Every row gives one point. To make a cloud, some directions were put in groups of two or more. Within a group, all points are equally far from the middle, so they leave a hole (a ring in 2 directions, a hollow ball in 3). The other directions are filled evenly. Then the cloud was stretched, turned, moved and blurred a little. How many holes are there, and how many directions does each take, smallest first?

Cloud (19 x 3):
1.5  -2.6  6.9
3.9  4.1  1.1
3.3  -2.1  0.6
1.3  -1.7  3.7
1.6  -4.4  3.0
2.2  -1.7  -0.1
3.5  3.6  4.1
-0.3  -2.7  5.3
-0.4  -2.7  4.5
4.6  2.0  -4.0
-0.5  -3.1  2.5
6.1  -0.8  -1.2
3.9  -2.1  6.2
5.1  -3.0  1.2
-1.8  -0.7  -0.7
-1.6  1.6  2.0
1.6  -0.4  4.4
5.9  -1.4  1.5
6.9  -3.2  0.5
Holes: 0

Cloud (29 x 4):
-4.2  -0.2  -1.4  -3.6
-4.5  3.9  -2.2  2.9
0.0  -5.8  -0.9  -0.5
-2.2  -2.3  -1.6  -5.0
2.9  -2.3  2.4  -6.1
0.2  5.4  0.4  -2.7
0.1  -0.5  -4.2  -1.7
1.4  1.1  -2.6  3.8
-3.1  4.0  -3.8  1.1
1.7  2.6  3.4  5.8
-1.9  -2.1  0.1  -5.3
0.5  -2.5  -1.3  5.6
4.2  -5.5  3.1  -0.9
-2.1  -0.1  4.2  -0.9
1.6  -3.9  4.7  3.9
0.6  5.8  2.6  0.2
-0.9  -4.8  1.0  4.5
-4.2  4.2  -3.1  1.1
4.0  -3.3  5.6  3.1
-0.2  -4.0  -2.8  2.6
2.7  3.4  -1.1  -2.8
-3.0  0.1  -0.4  -4.8
-2.2  4.3  -3.8  1.1
4.8  -5.0  4.0  -1.4
0.6  -2.0  3.6  -5.2
0.6  -0.1  1.7  7.1
3.0  -3.8  6.0  2.3
-2.3  0.5  2.5  -3.9
-3.8  -0.3  1.6  -2.3
Holes: 1 (4)

Cloud:
2.2  2.2  -4.3  0.9  -7.6  -3.2
-2.5  -3.3  2.9  0.6  5.0  0.8
-0.4  -1.1  1.3  -4.1  -5.6  -5.1
3.7  2.4  -3.2  -5.6  -0.3  -0.8
1.0  1.1  -3.4  2.3  -4.4  -6.2
-1.2  2.9  1.0  -3.4  -5.7  0.3
-2.8  -2.0  3.8  0.4  0.6  -4.7
-4.1  5.1  -0.8  0.4  0.0  -4.6
-4.3  0.0  -2.7  0.9  2.9  -4.6
4.6  2.3  -1.0  -4.2  2.2  -2.2
0.0  -3.2  0.6  -4.9  -3.3  -4.0
2.7  0.6  -4.2  -5.5  0.4  -1.3
2.6  0.5  2.6  0.0  4.7  -0.3
6.2  1.0  1.8  0.6  1.2  -1.3
2.9  0.5  2.1  0.6  -5.8  -4.9
-6.9  1.6  3.2  -0.3  -2.7  -0.2
6.7  3.0  -4.8  1.2  -1.9  -1.9
-1.8  -4.1  0.9  -2.9  0.3  2.2
-4.7  3.6  3.5  0.5  -0.2  -2.3
-1.6  2.7  2.3  -1.5  -1.8  -5.8
-6.1  4.0  -3.1  3.3  -1.8  -0.4
2.3  6.1  -0.3  -2.0  1.2  -2.8
-8.4  -0.8  -3.5  0.9  0.4  -1.2
-0.4  6.0  -1.8  0.1  4.0  -0.9
-0.2  3.8  -3.2  0.5  5.9  -0.3
7.2  -1.3  0.7  -1.2  0.1  -1.3
2.3  -4.3  -4.5  -0.1  -3.3  -3.0
2.1  0.0  -4.5  -1.3  3.5  -3.8
-0.8  2.7  1.0  -3.6  -6.5  -0.8
0.6  1.8  -2.6  4.8  3.7  1.6
-7.9  -2.0  3.1  -0.7  -1.2  -0.9
-0.1  3.0  -3.8  -0.4  -4.0  -6.5
4.7  1.2  -6.6  -2.0  -0.8  -0.6
7.5  1.6  -3.4  1.9  -1.2  -1.6
-1.9  -3.3  2.7  1.2  4.9  1.1
-0.5  0.0  -3.8  0.5  5.4  -2.8
3.1  0.4  -1.5  2.2  -6.9  -4.9
-2.2  3.1  -2.6  4.6  -0.6  2.2
-4.8  -4.9  -1.1  3.8  1.0  0.4
2.6  1.5  0.3  -4.0  -2.9  1.6
-7.4  -2.8  2.5  -1.6  -1.9  -0.5
-9.3  1.4  -1.9  0.0  -0.4  -1.8
-1.9  3.0  1.0  -3.3  -5.4  0.5
-2.8  2.3  3.7  0.2  -1.0  -4.5
-2.3  0.6  1.8  -1.1  5.7  1.9
-3.6  1.2  1.4  5.2  -2.4  0.2
4.5  0.6  -0.8  -0.2  -5.2  1.2
2.4  2.1  3.2  1.5  -3.1  -4.1
5.5  1.6  0.7  -0.6  -6.0  -1.6
4.0  3.1  -3.3  2.4  -5.4  -4.3
Holes: 3 (2, 2, 2)

Cloud:
-3.5  -3.2  3.0  -3.3  2.8  2.5  5.9  3.6
2.0  1.8  -0.3  0.4  2.5  -7.5  0.9  2.3
0.6  5.4  -1.9  -3.8  5.9  0.2  -2.4  -3.4
1.5  -0.1  -0.3  5.6  0.4  4.4  6.1  -0.5
0.6  -4.3  -4.9  0.9  -6.2  -1.6  1.8  0.8
1.5  -2.8  6.0  -5.9  0.9  -0.6  0.1  -0.1
3.1  2.8  0.0  -6.3  4.0  2.2  5.6  2.9
-1.1  -4.6  2.7  1.4  -5.2  -5.0  3.6  -0.6
-3.1  -2.3  3.5  -4.1  -2.1  -1.3  -2.5  2.6
4.7  -0.5  2.4  1.6  -0.1  3.0  5.0  -2.3
1.3  3.1  1.0  -2.1  -5.4  -1.0  8.0  0.1
-0.9  -0.9  6.6  -4.9  0.5  2.7  1.8  3.6
-4.2  -2.4  0.7  0.2  5.6  -1.0  -3.0  1.3
0.4  5.5  0.3  -0.2  -1.9  -2.5  -2.9  -3.9
3.6  0.2  -4.3  -2.3  -0.3  -2.2  5.7  5.4
5.2  0.0  -0.6  -0.4  -6.3  -2.2  5.9  0.0
-3.5  0.1  3.3  4.4  0.8  2.2  1.7  -3.6
3.9  -1.5  -1.0  -0.5  -5.7  -5.8  4.9  0.1
-2.3  -3.8  2.9  -3.8  -2.4  3.0  3.3  4.0
0.2  -0.7  -4.4  -6.1  5.5  -2.2  -2.2  -0.3
4.0  -0.5  -2.8  0.5  -2.6  5.0  0.2  -1.4
4.5  -0.8  -4.1  3.7  3.9  2.5  -0.5  0.1
-1.9  5.3  -1.4  -6.0  0.4  1.3  0.3  -5.4
-0.9  -2.7  -0.2  -2.6  -7.0  -0.3  6.4  2.7
0.4  -1.5  -2.6  -5.3  -2.3  -4.1  0.4  -5.5
1.8  1.2  5.4  -0.1  0.6  0.0  -2.9  2.2
3.2  3.8  -2.5  3.7  0.3  -5.0  2.9  0.6
1.7  5.0  -2.9  -0.4  -3.0  0.4  4.3  5.1
0.0  -6.7  -1.0  1.0  -1.9  1.3  4.5  3.4
-2.6  4.0  -2.9  -3.7  5.8  2.6  -1.8  -0.1
2.5  3.0  -1.0  3.3  -4.8  0.2  -1.7  3.3
4.2  1.1  2.8  -0.3  -3.3  -4.4  -0.9  -1.4
-4.5  0.8  0.3  -4.6  5.9  -2.5  0.1  -3.3
-2.8  0.1  -1.4  -0.7  3.7  6.1  4.9  -0.6
0.4  3.2  1.7  -2.5  4.3  -5.5  -0.4  2.7
2.9  -6.1  0.1  -4.3  -1.9  -0.5  1.4  -0.8
0.4  5.4  -3.3  1.0  -4.4  2.2  -0.2  2.6
4.3  -2.2  3.8  0.7  -2.1  -4.4  -0.2  -0.3
-1.0  0.9  6.1  3.3  -3.3  -0.4  2.8  2.1
-0.5  -5.9  3.1  -2.7  0.5  -0.4  4.1  -3.1
0.6  -0.3  4.4  3.8  -3.3  -2.7  -0.1  3.5
5.3  -2.8  1.0  4.6  -0.1  -2.0  0.5  4.0
-1.6  0.0  6.2  -0.3  -4.5  1.3  5.6  2.6
-2.0  3.0  -3.3  -6.7  3.4  2.6  2.6  -3.4
2.0  5.6  0.0  -6.6  -1.0  2.0  5.9  1.0
3.2  -0.6  0.8  4.9  3.7  -3.8  1.8  3.7
-2.2  -0.8  -6.2  -1.2  -0.6  -2.2  2.5  3.6
2.4  -5.2  -2.8  2.7  2.4  -0.6  -1.3  -2.7
-1.0  2.5  5.3  1.5  1.0  3.9  0.7  3.7
-4.3  -2.8  4.1  -4.1  0.9  0.9  -2.5  -0.2
0.4  3.1  -3.2  -1.7  3.1  -2.4  1.0  -6.4
-2.5  3.0  -0.7  0.6  -2.7  0.2  -5.0  -1.1
1.9  -3.5  -1.4  -4.4  -3.0  -5.7  -1.6  -2.7
-1.1  3.7  -2.5  -1.0  -3.5  3.2  -3.0  0.7
4.5  0.9  0.4  -5.7  4.9  1.5  5.2  2.1
1.7  -0.1  0.6  3.5  2.3  3.2  5.1  -3.9
0.8  6.1  -2.4  1.6  2.7  -3.0  -2.4  0.2
0.3  -2.4  -5.7  2.5  -5.5  -4.1  1.0  -2.3
-2.4  0.0  4.6  -4.1  -3.2  -4.9  -0.7  0.4
-0.4  -3.9  2.2  -6.3  4.6  1.5  5.1  0.0
-2.3  1.2  1.0  -1.0  -3.9  0.7  1.6  -6.7
1.5  -6.4  -3.3  2.4  -2.4  0.5  1.7  -0.3
1.0  0.4  -1.5  -3.0  5.6  5.9  0.2  -1.7
2.0  -1.3  0.3  -1.0  -7.1  0.4  6.4  4.2
2.7  4.1  -0.8  2.1  5.5  -3.2  -0.9  -1.6
-3.5  -1.6  -0.3  -2.6  3.8  0.2  3.7  5.5
4.2  1.7  0.2  -1.9  -3.4  5.3  2.7  -2.3
-1.7  -3.8  0.6  -5.2  3.9  4.1  2.7  0.5
2.1  3.3  -1.6  -4.3  -2.5  1.7  -0.4  -5.9
4.3  -1.5  -4.4  -0.4  0.1  -5.5  5.4  3.2
0.2  3.3  3.7  -2.5  5.1  6.1  0.3  -0.7
2.3  -7.4  -2.3  1.1  -1.8  -0.9  2.0  -0.3
-0.2  -0.8  -4.7  -3.0  -2.4  -3.1  -4.4  0.3
4.1  2.6  0.6  -6.9  5.5  0.6  3.0  1.7
-4.5  -4.2  2.0  -0.8  0.0  3.1  3.4  3.4
2.2  4.9  -1.8  -0.6  -4.1  2.1  -1.3  3.2
Holes: 3 (2, 2, 4)
